Each wall is flat, endless, passes through zero and stands at right angles to its row. A trip goes straight from one point to another. Which walls does it cross, in order?
In the rows, 128 means zero.

Walls:
(1): [146 117 104]
(2): [125 163 170]
(3): [189 148 122]
(4): [158 132 155]
Trips:
[133 102 103] to [138 143 144] => 3, 4, 2, 1
[115 111 166] to [104 158 130] => 4
[ 74 155 182] to [159 122 126] => 4, 3, 1, 2
[164 135  99] to [107 154 137] => 2, 4, 1, 3
[ 90 133  93] to [174 129 103] => 3, 4

Walls:
(1): [199 151  98 155 119 161]
(2): [126 139 134 141 160 112]
(3): [118  80 131 171 168 139]
(4): [156 117 142 103 152 123]
(5): [ 66 147 132 167 174 145]
Trips:
[174 104  90 125 117 115] to [164  93 122 159 123  78] => 3, 2
[148 123 119 176 106 105] to [101  87  87 160 108 158] => 2, 5
[112 167 105 116 119  77] to [ 94 148 147 111 122  80] => 5
[201 160 131 143 123 148] to [147 106 131 153  82 133] => 4, 3
[159 169 131 131 137  78] to [125  82 146 105 135 133] => 1, 3, 2
[100 137 163 160 105 139] to [120 136  73 130 104 171] => 1, 3
[ 72 131 120 152 111 104] to [ 62 155 154 114  96  79] => 3
[158 153 129 102 153 143] to [157 132 129 162 143  92] => 3

Walls:
(1): [113  99 112 111 129  86 159  86 149]
(2): [177 123 133 129 103 161 143 169 100]
(3): [ 92  89 172 128 141  99 181 107 168]
(4): [118 111 186 166 179 126  69 115 111]
Trips:
[116 112 132 161 153 129 110 123 171] to [136 149 161 117 126 144 104 111  96] => 1, 3, 2
[184  88 100 140 106 119 122  95 135] to [174 128 137 115 146 109  87 100 149] => 4, 2
[147 131 151 137 123  95 121 112 116] to [116 112 101  90 150 102 159 118 127] => 4
[ 86  79 141  80 150 125  77 133 146] to [ 99 128 157  94 124 148 171 171 146] => 4, 2, 1

Walls:
(1): [112 135 110 139 103 148 132 145  99  96 109 147]
(2): [140 166  99 151  97 150 135 169 159  77  65  82]
(3): [146 135 158 113 134  93  95 131  85 128 167 139]
(4): [140 128 127 171 146 117 112 133  84 125 158 151]
(5): [145  82 130 165 146 143 118  52 118 106 143 119]
Trips:
[140 146 127 126 142 167 117 169 110  87 140 137] to [108 122 122 132 124 152  84 123  92 123 133 133] => 5, 2
[117 150 118 159 117  96 101 154 160 116 167 178] to [124 166  86 138  67  96 171 113  95 154 159 133] => none
[120 128 138 164 127 144 116  96 133 169 143 166] to [129 149 161 146 110 137 104 108  79 116 139 113] => 1
[111 116  69  69 101 135 121 171 137 147  95  93] to [131 126 159 103  85  96 138  75 114 180 154 141] => 1, 2, 3, 5
[151 121 188 201 131 130 131  91  99  71 142 172] to [133 136 141 142 143 117 168 149 167 182 103 128] => 1, 3, 5, 4, 2
[152 104 147 162 133 134 113 138 170 124 100 150] to [123 145 147 132 125 129 118  56 110 101 220 143] => 4, 2, 3
[135 122  74 154 132 141 127 123 175 137  97  82] to [109  73 151 192 130 140  88  94 136 148 130 138] => 4, 2
[135 136 106 124 126 107  84  95 177  85 137 123] to [ 76 169 123  60  97 115 134  99 129 159  76 151] => 5, 1, 2

Walls:
(1): [107 122 137 109 175 129  50  94 115 104 166 156 127 128 173 102 110  94]
(2): [124 146 101  72  80 139 148 104 120 121 146 130 100 112 109 114 124 116]
(3): [133 158 103 120 150 119 138 104  76 148 115 177 142  82 170 162  97 122]
(4): [130  76 164 112  93  83 138 119 107 116 127  90 123  65 136 112 122 100]
Trips:
[109 155 130 134  90 125 167 141 169 136 179 108 135  84 138 115 169 171] to [ 88 101  94  92  73 114 135 141 150 127 115 157 124 140 127 167 139 100] => none
[112 148 111 155 115 137 155 110 134  95  83 175 127 147 160 174  84 163] to [154 130  95 158 150 162 103 113 127 153 128 128 126 147  72 117 135 174] => 3
[172 107 116 141  87 148 173 136 145 122 146 122 151  86 164 157 170 109] to [131 149 151 103 176 118 142  68  94 149  87 101 122 164 120 164 155 109] => 2, 4, 1
[133 131 120 148 153 157 155 161 144 139 179 134 134  86 124 105 170 101] to [141 103 108 143 149 148 107  89 149 121 109 142 112 160 159 116 104 132] => 1, 3
[113 120 111 178 101 171 120 117 198 104 144 163 162 105 119  95 143 125] to [136 144  93 143 121 162  99 117 156  86 129 128 111 113  90  88 109 165] => 2
[132  96 149 107 120 111 140 105 150  93 159 123 181 128 143 204 108 126] to [107 130 146 145 114 151 131 152 120 120 140 109 145 129 198  69 125 126] => 3
[120 102 134 141 130 177 134 119 119 137 135  93 111 136  94 149 102 134] to [100 148 144 115 168  98 106 113 112  64 177 153 103 135 179 136 161 127] => 1, 2, 3

Walls:
(1): [151 207 148 137 181 134  64 107 117 170 106 113  95 114 126 152 111 166
 129 107 130 144 117 121]
(2): [132 115 151 111 179 196 155 128 137 156 109 134 149  90 152 127 127 136
 138 149 109 119 125 152]
(3): [ 96  86  86 130 177  81 116 121 130 136 100 109 165  97 142  94  58 136
 146 140 117 169 105 153]
(4): [135 136 161 125  88 154 129 136  90  87 164  83 139 134 156 113 166 146
 104 127 136  87  72 108]
(5): [ 81 137  80 125 157 136 106 141  96 117 128 126 173 152 121 161 156 126
 109 121 131 134 163 143]
Trips:
[ 96 106  80 140 161 124 102 177 171 174 177 110 150  93  74 116 117 116
 127 170 106 113 138  99] to [121 141 159  91 153 123 126 134 134 130 109 108 132 108 151  90 127 160
 151 108 186 124 164 169] => 1, 5
[ 80 139  91 131 180 106  76 128 125 140 120  64 154 131 128 159 110 131
 157 117 126 101 128 146] to [119 165 124 158 147 128 160 139 101 121  96 143 138 118 160 107 148 150
 144 107 106  94 118 159] => 2, 4
[132 139 113 145 141 143  98 173 112 131 127  91  91 133 148 112 141 162
 122 142 130 111 121  96] to [137 145 140 170 191 161  61 130  77 181  94 109 115 178 131 166 136 176
 140 155  74  93 118 127] => 2
[160 102 163 150 140  99 105 155 133  76  89 160  89 138 109  99 175 101
  92 157 120 154 133 107] to [123 114 127 168 137 105 140 116  72  91 114  93 130 146 135 127  91 168
 128 127 128  74 162 114] => 4, 5, 3
[148 179 113 133 122 136 104 161 177 137  79  96 133 113  61  63 137 155
  63 138  88 120 123  94] to [138 132 166 102 172  96 191 110 155 108  93  72 136 113 121 141 101 124
 131 136 175 146 117 177] => 3, 4, 2
[111 108 134 135 122  99  62 118 165  95 127 137 167 113 152 140 143  89
 103  80 185 135 134 158] to [166 102 112 124 102 153 105 143  79 147 101 109 157 130 145 110 124 131
 122 165  62 103 133 113] => 4, 2

Walls:
(1): [106 108 115 130 163 137 135 125 130 102 133  99 162 139 158 156 119 122
 159 142  74 130 134 127 160 119 197 150  99 123 113  36 123  93 128 111
  84 149 163 120 111 115 125 141 165 106  79 177]
(2): [123 162 164 153 162 129  77 119  93 130 145 113 151 188 149 110 160 132
 159 202 100 140 107  82 144 138 155 118 109 110  86 137 135 133 184  99
  82 164 119 174  69 138 115 170 100 104 149 116]
(3): [140 168  87 154 113 166 105 150 120 147 139 165 136 131  59 188 171 124
 112  98 140 129 112 126  59 137  92 139 124 115 148 124  98  64 134 154
  88  95 144 104 165 133  89 144 117  71 127 123]
(4): [108 136 124 114 135 104  93 125 145 168 106 103  78 142 190 136  99 142
  94 129 121 164 145 111 143  98  90 112 111 115 124 158 135 132 124 130
 124 105 118 140 160 134 121  80 200 120 149 150]
Trips:
[122 144 176 211  96 139 132 141 177 182 162  95 161 149  77 129 144  90
  98 108 136 173 104 146 109 141 125 117  80 146 200 131 172 127 101 130
  81 153 148 108 153  96  83 116  78 120 106 117] to [ 61 147  95 103 156 175  71 191 167 170 161 165 111  88 103 103 170 143
 123 120 172 137  90 111 162 111 128 109 118 163 111 149 140 134  80 188
 132 122 110 115 156 116 186 134  89 125 146 140] => 4
[111 111 144 130 112 148 104 141 139 115 176 128  57 143  92 136 176 146
 151 128 125 147 121 156 194 119  98 131 127 112 126  86 108 136 142 105
 135 141  83 150 107  85 125 186 166  86 121 136] to [129 143 148 126 129 127 152 148 110 140 124 160 119 135 109 128 119 129
 108 136  88 165 147 101 129 119 143 170 123 125 125 146 131 160 102  77
 161 111 133  78 104 131 142 128  74 139 132 123] => 3, 1
[181  96 108 145 127  95 171 141 144 109 154 112  68 131 146 140 105 121
  77 120  86  90 131 122 153 126  49 172 160 127  92 120  99 135  48 153
 130 124  94 123 156 113 179 170 149 143 128 159] to [ 93 114  83 143 133 151 136 119 120 118  71 134  88 129 102 182 106 153
 144 127 116 167 161 138 107  84  83 157  81 125 158  86 114 168 109 143
 110 141 125 153 127 136 191 134 139 127 108 157] => 1, 3
[111  95 121 127 135 147 117 121 121 179 118 163 172  87  94 117 110 107
 152 116 156 144 126 112 125 140 144  87 117 148 157 165 154 191 147  87
 130 102 141 112 123 129 151 170  85 131 141 136] to [174  98 125 140 100 106 134 124 193 148  73  69  95 138 164 156 163  86
 121 100 177 169 114 104 111  61 135 118 125 140 126 146 147 112  98 107
 104  63 154 138 118 126 143 141 136  79 183 111] => 2, 3, 4
[153 150  74 104 149 127 107 143 126 117 112 110 160 187 143 128 124 165
 164 102  93 101  99 111  95 125 169  99 178  89  88 133 101 163 135  96
 134 113 146 113 118 155 122 129  87 154  91 108] to [ 96 162 163 134 152  92  84 100 118 102 174 166 138 118 114 131 120 131
 109 111 113  83 152 148 114 109 105 138  95 134 126  74 163  95 132  94
  73 157 154  90 134 117 125 131 113 141  70 140] => 3
[177 143 154 133 119 131 204 111 143 157 144 183 130 107 122 119  67 201
 108 114 125 129 157  66 102 114 133 126 170 163 101 161 134 139 134 129
 164 124  87 134 146 113 172 124 117 180 156 135] to [131  78  97 136 153 127 154 146 140 181 152 176  62 123 116 133 131 170
 171 138 161 118 118 212  73 116 119 143 106 149 184 113 130  89 130 171
 124  81 169  97  84 188 149 135 136 173 149  88] => 4, 3

Walls:
(1): [128 189 129 166 152 207 126 131 126 145 160  93 102 134 134  92 122 134
 103 133 117 117  82 139 110 184 103 151 102 110 134  62 130 143 124 109
 139 196 149 137  96 122 141 120 143 153 106 117]
(2): [183 117 131 198 167 182  97 129 114  94  92 139 131 146 165 152 104 108
 127 169 134 100 120 167 105 209 124 101 129 152  80 123 171 142 125 117
 117 166  99  93 123 149 145 164 111 135 171 146]
(3): [168  84 162 115 122 121 140 103 142 161 132 158 128  88 138 166 103 144
 126  94 112 136 134 158 132  86 103 145  99 170 119 171 101 193 138 145
 109 139 107 117 149 161 154 119 119 123 134 110]
(4): [137 133 136 147 110 147  75  95 107  69 145 119 117 124 122 108 109 107
 131 121 151 115  88  93 119 117  86 126  92 101 110  58 179 133  87 153
 138  72 106 150 157 146 146 105  97 111 132 119]
(5): [148 191 121  94  98 138 137 106  54 122  98  98 147 179 134 156 139 159
 134 178  67 132 129 162 134 117 104  89 117 141 113 127 111 166 121 113
 160 120 135 126 108 142 142 150 143 117  73 134]
(6): [169  99 101 149 120 125  99 165  74 143 144 120 162 108 129  87 135 169
 115 147 168 125 137 183 122 108 155 125 181  87 101  96 138 119  96 106
 118 117 123 170 109  86 138 143 139 127 136 154]
(7): [158  67  85 182 119 111 153 158 170 145 169 143  78 134 126 135 136 126
 125 160 167 142 138 154 130 155  67 111 111 120 159 106 137  82 177 100
  93 101 134 131 115 155 126  63 166 157 112 158]
Trips:
[146  97 154 108 143 104 106 125 163  96 137 133 140 110 112 176 166 137
 173 106  85 194 123 149  97 165 167 198 130 158 127 100 105  92 195 144
 128 157 148 126  85 114 130 153 127 130 102 148] to [ 89 125 107  69 105 121  69 157 160 146 155 109 176 156 133 100  92 155
  97 169 135 107 118 117 115 108 132 141 111  85 118 159 121 112 109 154
  81  99 158 109 164 122 138 102 130 102 148  97] => 7, 3, 6, 4
[133 133 154 184 185 164 144 138  80 116 141 109 102 170 129  94 124 191
  91 163 143 123 136 178 131 108 113  87 131  69 126 132 126 120 161 150
 120  96 162 106 103 127 163  97 126 121 139  89] to [ 93 116 117 115 106 177 144 115  57 113 115 122 101 127 163 128  77 121
 130 180 130 144 148 133 124  86 133 125 162 155 140 168 108 144 126 170
 113 128 106 162 142  70  82 178  96 129 156 113] => 7, 4, 1, 3

Walls:
(1): [101 156 117  97  99  94 130 135 114 123 127 132 137 181 132 173  91 139
  61  78 148 168 108 120 122 129 134  86  82 190 107 171 110 153 122  78
  88 111 142 136 127 143 163 104  80 157 161 119]
(2): [146 107 163 133 151 184 148 122 180 218 112 136 159 123 102 185 137 125
 120 140 109 117 120 153  79 103  90 166  75 141 115 119 177 154 110 134
  90 111 169 115 127 119 133 117 134 120 160 117]
(3): [ 99 120 121 141 130 162 127  88 117 203 142 103 129 139 149  77 105 144
 165 161 143 154 109  97 120 111 122 115 128 144 159 102 108 132  96 163
  95 140 137 178 132  99 109  93 111 110  94 148]
(4): [102 131 108 154 163 163  76 135 193 153 114 107  84 129 100  96 181 152
 156 152 124 140 113 121 148 104 167 167 138 161 107 124  99 130 110 130
 102 140  94 111  95 107 113 126 155 136 130 106]
(5): [124 125 119 199 104 137 181 106  82 113 142  87 116 136 210 197 147 118
  79 127 167 100 139 157 135 155 131 104 169 145 153  93  82 131 152 120
 117 198  78 127  94 106 135 143 119 111  85 133]
(6): [115  89 138 129 143  82 108 108 183 109 110 155 142 196 140 136 151 124
 138 138 157 106 136 111 133 117 161 101 104 132 106 147 111 144 148 153
 111 182 162 150  69 156 118 115 104 112 138  75]
Trips:
[147  83 108 104 116  74 171  89 150  86  87 128  69  99 105 121 150 173
 114 129 106 172 113 103 108 152 111 118 116 118 163 155 126 148 163 138
 158 156 157  78 131 165 146 162 145  78 155 129] to [112 111 159 149 149 122 120  86  82 141 118  89  95 189 153 124 196 124
 116  98 127 101 122  68 158 117 114 110 163 157 115 132 135 133 126 124
 165 109 171 120 135 131  75 126 165 162 124 129] => 5, 4, 3
[181 142 107 117 145 138 125 145  78  60  91  79 111 142 102 124  93 104
  93 145 149 113 134 148 176 167 120 143 159 108  94 168 124 113 140 143
  91 150  86 125  80  48  93 108 137 138  98 134] to [169 187 102 138  60 117 142 124 160 151  58 120 153 118 128 103 134 127
 137 106 145  94 141 177 163  98 128 112 177 159 180 138 123 136 170 126
 120 162 129 104 115 167 134 105 139 122 131  99] => 6
[160 120 136 142 120 155 145 202 123 145 134 139 128 136 179 127  69 130
  75 139 110 139 114 113 142 111 136 112 110 174 127 122  72 158 161  66
 135 128  95 129 155 125 149  87 120 156 125 117] to [111 154  63 160  57 111 131 114  79 108 122 105 156  60 110 127 109  74
  89 145 138 113 145  96 163 106 121  95  85 139  92 170 106 119 163  89
 137 124 147 140 124 160 105 107 211 127 141 131] => none
[ 91 116 136 142 101 121  74 127 119 110 124 143 146  98 100 122 157  77
 124 126 145  69 160 162 126 108  78 123 160  92 109 147 101 135 155 149
 154 155 145 125 143 162  95 156 104 100 113 143] to [127 143 119 106 108 142 144 107 106  78 128  97  84 100 152 115 121 141
 142 103  78  95 120  91  95 142 167 186 140 157 109  78 128 118 132 163
 172 110 136  89  67  60 130 135 141  70 119  65] => 4, 6
[ 86 132 190 111  98 157 110 147 151 129 134 156 114 120 134 112 123 131
 137  91 127  77  94 180 188 165 104 145 110  95 166 131 109 148 162 133
 162 115 139 123 115 111  84 107 121  91 221  90] to [167 134  79 157  99 164 147 117  96  83 141 114 109 105 100 142 125 123
  29 129 108 126 127 137 163 109 146 149 116 140 121 130 141 182 130 103
 122 152 138 170 112 155 157 103 153 143 123 104] => 1, 5, 6, 2
[144 182 171 122 108 162 151 116  77 135  69 147 113  74 169 109 162 100
 151 100 123 160 101  93 133 133 144 130 113 100 117 130 100 189 167 178
 159  86 138 118 141 105 116 127 128 121 112  83] to [118 135 164 146 137 136 108 150 135 101 105 173  85 147 127 119  83 100
 152 111 114  97 117 151 150 134 148  81  93 111 130 115 145 119 163 134
 132 112 120 157 125 124 124 135 130 111 134 106] => 3, 6
[159 160 128 166 141 138 124 132 130 113 134 156 163 132 122 107  99 177
 107 130 116 217 200  88 118 164 156 128 144 159 133  58 149  66  73 107
 135 126 149 157  81 128 103 118 142 133 141 117] to [107 116 160 151 173 200  93 152 156 104 111 122 143 184 122  86 146 130
 168 104 133 111 129 115 117 163 136 124 121  62 149 114  66 149 138 151
 141 151 142 166 111 125 113 131 139 130 103 154] => 1, 6

Walls:
(1): [134 162 136  96  96 129 148  94 164 161 165 165 107  67 130 149  67 168
 128 107  80 152 109  89  86 110 134  97 103 135 149 112 151 132 102 107
 185 119 144 142 162 102 131 128 151 142 134 115]
(2): [143 120 159 135 105  99 124 132 136 145 120 127 153 144 136  99  74 109
 130 103 146 134  79 152  99  67 125 114 109 104 129 113 172 162 112  74
 126 100 123 155 128  98 157 151 129 166 143 106]
(3): [ 80 146 111 153 192  91 122 135 106 151 125 136 110 102 144 133 154 148
 157  86 111 135 123 117 114 147 141 116 138  86  93 159  85 154 101 128
 124  71 110 142 178  71 183 149  97  91 127 115]
(4): [147 128 160 147 107  60  98 125 123 106 113 167  85 139  81 167  95 134
 116  91  92 171 144 127 127 105 109 102 114 116 145 119 138 124 124 165
  96 129 174 141 108  92 157 138 186 106  91 153]
(5): [136 121  72 144 132 130 139 155 141 161 135 131 114 136 137 125 122  80
 143 102 115  74 163 112 132 137 114 150 126 167 105 173 178  94 166 113
 173  84 105 113 127  68 168 136 131 155 145 171]
(6): [ 80 142  83 140 141 112 143 164 139 119 148 185 190 142  93  84 119 127
 114 122  96 136 185 154 168 113 113  80 145  97 127 147  89 131  74 131
 151 122 132 172 131 109  88 140  99 148  93 172]
(7): [166 147 188 121 162 143 149 178 150 124 137 101  86 154 131 121  99  83
 190 110 157 166  76 133 164  92 132 124  55 112 121  87 151 100 116 131
 160 118  98 150 143 133 116 153 134 126 124 108]
(8): [130  78 107  77 136  80 161 119 113 118 127 105 120 160 131 124 110 122
 170 135 108 158 124 121  73 106  90 110 133 115 114 103 160 141 143 137
 132  67  97 125 163  76 138  96 106 104 175 146]
(9): [148  61 115 100 136 102 104  89 215 123 133 134 130 126 146 103 129  92
 137 128 152 138 103 169 102  86  93 144 142 116 175 111 147 137 141 158
 102 129 155 122 169 135 116 106 178 165 165 111]
(10): [ 73 124 109  88 132 122 141 136 145 143 131 130 117 141 174  92 157 117
 117 127 141 135 139  66 135 100  48 115 163 177 114 183 113  81 204 146
  86 116 138 222 135  95 124 153 160 149 115 114]
(11): [121 143 146 178 157 109 141 133 135 136 100 102  94 113 109  83 128 132
 139 110 153 119 128 170 127 133 104 137 125 131  96 101 128 132 111 136
 123  91 127 164 138 129 152 118 108  83 161 108]
Trips:
[153 100 131 102  95 110 137 102 175 106 124  88 140 180 122 149 141 175
 109  93  98 119 125 125 133 161  94  87 119  82 124 108 126 136 118 134
 107 117 119 169 161 151 130  75 149 147 116 114] to [108 152 117 143  80 105 128 144 139  74 112 112 133 187 189 159 103 110
 133  73 142 142 114 143 144 124 126 134 107  62  89 100 154 161 151 153
 126 132 164 126 135  99  67  80 131 137 115 155] => 7, 10, 1
[181 119  92 107 136  82 119 109  78 100 161  73 113 136 140 178 144 176
 101  48  96 121 156  87 103 141 137 116 102 132  89 148 154 145  94 118
 210 117  99  86 158 151 181 173 154 107 122 155] to [112 101 141  99 182 116 154 124 103 129 148 158 112  88 166  73 103  97
 126 117 109 152 111 111 114 132 125 117 182  83 136 192 147 120 171  95
 132 130 144  88 148 125 143  77  68  84 123 156] => 4, 10, 6, 9
[121 134 162 123 189  73 118 147  95  83 154 108 120 131 121 132 126 105
  76 171  86 149 117 104 140 104 115 104 100 133 169 125 109  96 137 103
 129 157 141 116 102 119 199  90 120 181 118 167] to [ 92 123 159 118 180  97 163  93 204 133 156 177 126 146 155 117 134 119
 164 111 132 169 199 130 117 102 149 107 110 143  87 160 148 146 132 116
 169 156 112 136 101 169 172  82 166 102 185  60] => 1, 9, 5, 3, 11, 6, 4
